Rows are points. Any point is a mix of the corners, with weights that add up to 1. It lies inside the corners' shape when no weight is negative. Say inside or outside, and name the corners with a negative weight.
(in the rows, 128 means zero)

Corners:
(1): [ 70 136 216]
(2): [ 43 181  85]
(3): [162 121 134]
(4): [119 176 124]
Points:
[109 134 172] -> inside
[ 75 158 114] -> outside (4)
[135 142 164] -> outside (2)
[157 125 150] -> outside (2)
[150 123 153] -> outside (2)
[ 72 155 127] -> outside (4)
[ 58 173  96] -> inside
[119 127 189] -> outside (2)
[101 147 168] -> inside

Corners:
(1): [209 101 155  92 182 136]
(2): [134 109 123 184  88 169]
(3): [121  65 135  37 166 116]
(4): [106 165  59  85  91 107]
(5): [197 101 146 192  77 117]
(6): [ 79 197  50 149 136  67]
(7): [141 135 194 125 134 104]
Points:
[174 116 150 108 154 125] -> inside
[147 139 142 175 123 120] -> outside (3, 4)
[121 158  81 166 106 109] -> outside (3, 7)
[100 146  86 100 124  86] -> outside (1, 2)
[155 139  89 168  90 118] -> outside (3, 7)

Corners:
(1): [147 210 150 154  84 146 143  89]
(2): [114  19  40  82 142 141  50 154]
(3): [175  35  73 189 180 126 103 164]
(4): [ 59 167 180 176 124 161 124  27]
(5): [119 140  56 166 149  72 169 141]
(6): [153 168 137 149 131 188 189  96]
(7): [ 89 161 107 149 180  85 117 179]
(8): [170  48  88  82 180 110 101 118]
(9): [125 121 189 124  83 153 164 105]
Points:
[120  81 100 160 139 153 125 111] -> outside (1, 7, 8)
[141  91  76 136 162 133 141 115] -> outside (1, 7, 9)
[133  84  79 118 167 114 102 133] -> outside (9)
[159  67  91 149 166 126 114 137] -> inside
[151  98 107 120 135 139 114 134] -> outside (4, 5)
[137  90  82 142 146 131 112 161] -> outside (4, 8)
[129 116  92 142 159 127 116 136] -> outside (9)

Corners:
(1): [134 152  92 131  98 152 139 138 134  83 120]
(2): [103 144 158 152 112 118  76 143 154 180 112]
(3): [ 84 159 121 126 151 142 108 176 170  95 156]
(4): [206 120 122  83 174 122 151 126 175 129 115]
(5): [127  94 146 133 119 173 112  91 147 151  98]
(6): [249  87 111 190 162 175 117 114 152 151  92]
(7): [ 62 107  65 132 122 157 135 114 123 168  96]
(8): [147 114  99 166 140  50  97 158 160  36 120]
(9): [133 126 132 142 113 160 177 159 100  84 142]
(10): [ 59 145 114 197  62 142 118 108 128 123 158]
(11): [ 63 126 140 126 124 126 118  61  81 129 131]
(12): [163 123 134 119 119 168 120 140  99 123 147]
Points:
[150 122 118 123 143 135 131 123 146 129 118] -> inside
[151 109 109 150 123 153 121 105 135 133 111] -> outside (2, 3, 9)
[116 122 119 131 123 147 122 119 119 135 124] -> inside
[143 121 123 144 134 157 129 124 141 137 118] -> outside (8, 12)
[128 133 116 146 118 124 114 138 143 108 121] -> inside
[100 133 110 141  99 148 124 143 127 105 128] -> outside (4, 6, 11)
[ 90 130  94 131 119 132 142 126 134 101 124] -> outside (2, 6, 12)
[139 119 117 139 129 128 137 122 126 135 127] -> outside (1, 3, 5)

Corners:
(1): [139 120 169  89 191 149  44 111 149 155 166 104 131 160]
(2): [117 120 110  73  98 116 210 209 126 178 113 171  64 191]
(3): [ 36 139 116  32 137  89  74  96 182 122 216  97 102  95]
(4): [ 62 153 135 106 150 147 130  64 112 130 132  35 118 102]
(5): [182 175 171 163 138 209  85 107 119  68  98 106 146  53]
(6): [228 166 129 162 100 197  80  50 104  70 144  92  88  61]
(7): [ 53 164 111 103  80 130  91  99 116 153 116 175 153 128]
(8): [ 45 112 129 118 142 116 102 133 175  77  79 124 119 146]
(9): [104 208 124  76 181 139 180 215  84 179 240 149 101 247]
(10): [ 25 210 140  90 105 115 184 200 171 171 157 115 109 244]
(11): [168  95  96 171  70 221  84 138 136 101 117 159 152  97]
(12): [175 158 101 171 131 156 147  62 161  87 177 144 169  64]
(13): [ 98 140 177 152  92 178  82  70 118 117 164 113  89  68]
(14): [181 129 103 185 148 183  56  98 138 116  77 121 110  39]
(15): [ 70 110 144 131  94  91 174 248 119 126 139 130 108 209]
Points:
[ 75 132 126 111 119 126 130 157 136 141 145 130 117 159] -> outside (5, 6)
[ 96 137 129 114 116 144 112 136 135 125 127 128 113 138] -> outside (12)
[120 146 130 122 133 150 117 115 137 118 151 105 111 114] -> outside (7)
[116 150 137 129 134 159 101 111 135 114 141 108 129 118] -> outside (2)
[131 149 133 137 122 154 127 124 136 110 139 128 128 112] -> inside
[ 92 146 140 113 127 133 119 135 134 128 150 115 111 138] -> outside (11)
[109 133 135 129 117 155  94 132 143 120 114 115 115 122] -> outside (9, 12)
[113 145 131 128 128 158 107 112 130 126 128 110 118 110] -> inside
